Every row gives one point. To make a cloud, some directions were put in groups of two or more. Within a group, all points are equally far from the middle, so they leave a hole (a ring in 2 directions, a hollow ball in 3). The other directions are filled evenly. Then the cloud was stretched, turned, moved and blurred a little. Count the holes, and give their numbers of directions, smallest first.

Cloud:
2.4	1.8
-2.7	2.2
2.0	2.3
3.1	-5.2
2.4	1.8
-2.7	-7.2
1.7	-7.0
3.6	-3.5
-4.7	-2.2
-3.5	-6.4
0.0	3.2
1.1	-7.4
-2.5	-7.4
0.2	3.1
Holes: 1 (2)

Cloud:
1.8	-3.6	-5.4
3.6	-3.6	2.7
0.1	-2.4	-6.4
0.0	-4.1	4.3
-6.2	-4.3	1.6
-4.2	1.8	-0.7
-2.8	-6.8	2.6
5.5	-1.1	-0.6
-1.6	0.5	6.0
0.3	-7.9	0.4
2.8	6.9	-0.7
1.7	-4.9	3.0
1.8	7.9	0.5
-6.5	-1.9	-0.3
3.2	-4.9	0.8
5.0	-0.7	-1.9
-2.8	1.2	4.8
-2.4	4.5	1.3
0.9	2.5	-3.8
-4.8	-9.7	0.8
1.6	0.9	7.5
1.1	-3.6	-6.1
Holes: 1 (2)

Cloud (51 x 6):
0.4	-4.9	2.1	4.0	-8.5	-5.1
-2.3	-4.4	0.5	-2.1	-0.6	-5.8
3.4	-1.0	-4.8	2.1	-0.3	-4.7
-1.0	1.9	2.0	-4.6	-0.4	-3.7
7.5	-1.7	3.3	-2.0	-1.3	2.8
-5.5	-5.3	-1.8	4.1	-3.3	-3.8
-4.1	-2.5	7.4	2.6	-5.8	-0.3
-2.4	-2.6	-4.2	4.9	-5.8	-4.6
8.3	-2.3	2.6	3.9	-1.3	2.2
-6.4	-1.3	-2.8	1.2	-2.8	-4.7
-3.2	0.4	-5.8	3.5	-9.0	-3.7
-3.4	-4.7	3.0	-4.4	-1.3	1.6
-0.4	2.1	4.6	7.4	-4.4	-2.9
0.3	0.4	8.2	0.5	-3.8	-1.1
5.0	3.3	5.5	0.0	-1.1	5.8
-1.3	6.6	6.5	5.0	0.0	-2.1
-4.7	4.7	1.3	-2.5	-0.9	3.2
-4.9	3.8	1.8	4.7	-6.3	-1.7
-1.5	1.7	-5.0	-0.7	-2.7	-0.8
2.0	-1.9	-6.6	4.6	-1.7	6.1
2.2	5.2	5.4	-3.1	2.5	0.4
6.4	-2.0	0.3	1.1	-6.4	5.3
1.6	0.9	-3.3	-3.3	0.2	-1.6
-0.6	-5.8	0.8	3.2	0.8	-2.5
0.1	-1.8	5.6	0.0	-8.3	-3.5
-5.6	1.3	2.9	-5.8	-0.5	4.1
5.5	-2.2	1.7	-3.1	0.3	-8.3
0.3	-4.6	-0.3	-5.1	-3.0	0.6
-6.0	-0.2	7.5	-4.2	-2.1	2.3
-4.0	1.0	3.6	-5.8	-6.6	-3.1
-4.6	1.0	-5.3	3.0	-9.3	-2.5
2.5	4.4	3.1	-2.0	-3.0	7.3
5.0	1.1	-4.0	5.9	-6.6	2.1
-1.5	-2.3	-2.1	-0.9	5.5	4.8
-1.7	-2.0	-3.4	1.2	3.2	2.7
1.5	-2.6	2.2	-3.6	-10.6	-2.5
-2.6	-5.0	3.0	6.7	-2.0	-5.2
-3.2	2.1	-2.4	0.0	0.5	0.1
-1.4	-3.1	1.3	-0.4	6.2	0.5
3.7	-1.2	3.2	-2.0	-5.8	3.0
4.7	-2.2	3.2	6.3	-5.1	-5.2
-3.0	4.9	-1.3	1.9	1.3	7.5
-3.0	-3.9	-2.8	-4.1	-1.2	0.6
2.5	-5.4	2.9	2.7	0.5	-8.1
-1.5	-2.1	-1.8	2.2	6.0	3.8
0.5	4.9	-2.0	2.9	-5.9	3.3
-0.8	4.6	-2.9	-0.4	1.2	6.3
-5.7	5.0	8.6	-1.0	-1.4	-2.9
0.6	-4.4	1.1	1.7	7.4	3.8
-2.5	3.1	-1.5	4.8	-7.5	-4.4
4.5	5.9	-0.7	5.2	0.4	-1.5
Holes: 1 (3)

Cloud, 71 rows:
-0.1	-2.9	-3.2	-3.5	1.7	0.3	9.2	-1.2
0.7	1.5	-3.3	-0.3	-4.4	-5.9	2.3	1.9
-4.9	-7.5	-0.2	3.2	-2.2	-5.2	9.3	-0.2
2.9	5.6	5.3	-2.8	-4.9	-0.9	-5.3	-1.6
4.2	-0.5	-0.7	-3.2	-8.8	-0.6	5.3	1.5
-1.6	-5.8	-2.0	-0.5	-2.6	0.2	3.4	-0.6
0.0	6.2	-1.1	-3.7	-1.0	1.2	-3.0	1.8
0.8	-1.6	3.3	-0.7	-2.7	3.0	5.7	-2.3
5.2	-9.1	0.0	-0.8	-0.6	-6.5	-0.5	-0.8
4.6	-2.0	-4.8	-6.5	-5.3	-3.1	9.9	-2.9
-3.7	0.1	1.7	4.3	0.5	-2.7	-2.1	-2.9
2.7	5.1	-2.1	-0.8	-3.8	5.3	2.4	-0.5
3.0	0.5	-4.9	2.5	-4.8	0.6	-5.2	-5.4
1.3	3.1	2.6	-2.1	-6.0	11.3	-2.1	0.4
-2.8	3.0	4.0	-0.5	1.1	-0.6	7.9	-2.0
-2.1	-4.6	3.9	-0.6	-4.1	7.1	-4.7	4.7
2.9	-5.2	-4.7	2.0	7.2	6.7	-3.7	-6.4
-3.0	-2.9	-3.9	2.4	-1.6	0.4	-2.9	1.2
-1.9	1.6	1.7	0.6	2.1	3.0	3.0	8.9
-4.4	0.3	3.8	-4.0	-0.8	4.7	-5.7	0.7
2.7	-5.3	2.4	6.8	0.5	1.4	-1.6	1.3
3.4	3.0	-3.3	1.3	-3.2	-3.5	-9.1	-7.0
7.4	0.2	-1.0	-0.1	-2.2	-3.0	-9.6	-3.5
6.2	9.3	3.4	-6.7	0.5	1.2	-3.7	0.0
0.7	-1.3	2.2	-3.9	0.9	-1.8	1.9	-8.1
1.9	5.1	-4.0	-3.2	-2.8	-4.0	-6.0	-2.0
3.2	6.7	-1.7	-3.5	-1.0	-4.0	-3.5	0.0
-0.1	-2.4	-2.2	5.3	1.5	8.1	-1.6	-4.0
-2.7	4.5	-1.9	0.0	-3.6	1.0	5.9	5.8
0.7	5.2	0.3	-5.1	0.3	-3.2	6.0	-5.3
-0.3	2.6	2.7	-0.8	-7.5	6.1	1.3	8.0
-1.6	-1.2	-1.8	1.3	0.7	2.6	4.4	3.0
2.5	-8.5	-0.7	-1.7	-0.6	1.0	2.1	0.3
-1.4	-0.3	4.0	5.6	4.6	-4.3	-6.0	-2.0
4.2	-1.6	-2.0	-3.1	0.5	0.2	0.8	-9.7
-3.4	-1.5	-0.9	-3.2	2.1	4.8	2.9	0.7
5.9	1.6	0.2	2.1	-8.4	-4.0	-5.5	-2.6
-0.8	-4.5	2.9	2.9	-2.9	3.7	9.2	2.7
5.2	0.9	6.3	5.1	4.5	-4.0	-1.0	-2.7
1.9	-2.4	0.7	-4.7	0.5	-3.1	-0.4	4.6
1.3	4.0	-0.1	-1.2	-7.2	3.3	2.3	2.6
5.9	4.0	-4.6	0.0	4.6	3.9	-6.1	-0.6
-2.2	-2.8	-3.0	0.9	-0.8	4.8	0.3	5.1
2.7	5.3	4.3	2.1	0.3	-3.2	-9.4	3.4
4.5	1.4	-0.8	1.9	-3.4	-5.1	9.4	1.0
-0.6	-6.4	8.3	-0.5	-4.5	-0.6	4.8	2.2
2.9	-5.9	-1.8	-3.9	6.4	-0.9	-3.5	-3.4
2.5	-2.4	-6.1	-6.4	4.4	-1.4	0.7	4.1
7.0	3.6	4.2	7.3	-0.6	-7.7	-0.1	-1.2
4.6	-3.4	1.6	4.1	-0.1	-3.2	-11.7	-5.5
-0.5	-1.9	1.3	2.1	6.9	-1.1	-0.5	2.5
-2.3	0.8	4.9	6.0	-1.0	4.6	-2.0	-3.1
-2.2	1.3	4.1	3.4	-0.9	1.6	-4.8	3.3
5.3	-0.7	-9.4	-0.7	-2.9	5.8	1.6	1.0
-6.0	-4.1	1.1	6.3	-1.0	-0.2	1.0	0.9
2.7	2.0	1.2	3.4	5.4	1.5	-2.1	0.2
-2.9	4.7	-0.4	-1.2	-5.6	-3.2	3.2	5.2
3.6	-6.0	-5.0	-3.0	2.6	8.4	0.6	2.2
7.5	2.3	1.1	-2.5	-0.9	2.8	-3.2	2.9
3.0	-1.8	-8.6	-1.0	0.9	1.0	7.5	-2.4
1.2	3.2	-0.1	-4.4	2.9	6.1	-4.7	-1.4
5.8	4.2	-3.4	1.9	1.7	5.2	-3.8	3.1
2.0	3.1	-4.9	1.9	-0.6	-0.6	-3.9	-1.5
-0.2	-7.7	4.9	8.1	-1.4	-3.6	5.8	-1.5
0.0	3.1	3.2	-3.9	-0.9	6.3	0.9	2.1
-0.6	4.3	-4.1	3.3	-6.4	1.4	-0.3	3.6
7.0	-0.3	-2.3	3.4	-1.8	-7.8	-0.8	-4.4
0.9	3.6	-0.9	-6.0	-5.5	-3.2	-2.8	6.2
2.8	-0.6	3.3	3.5	0.0	4.1	-6.1	-3.3
2.7	0.5	0.9	-6.4	1.2	-2.4	2.8	-7.3
0.2	-5.4	0.1	-0.2	-1.3	-4.2	0.3	-2.2
Holes: 0
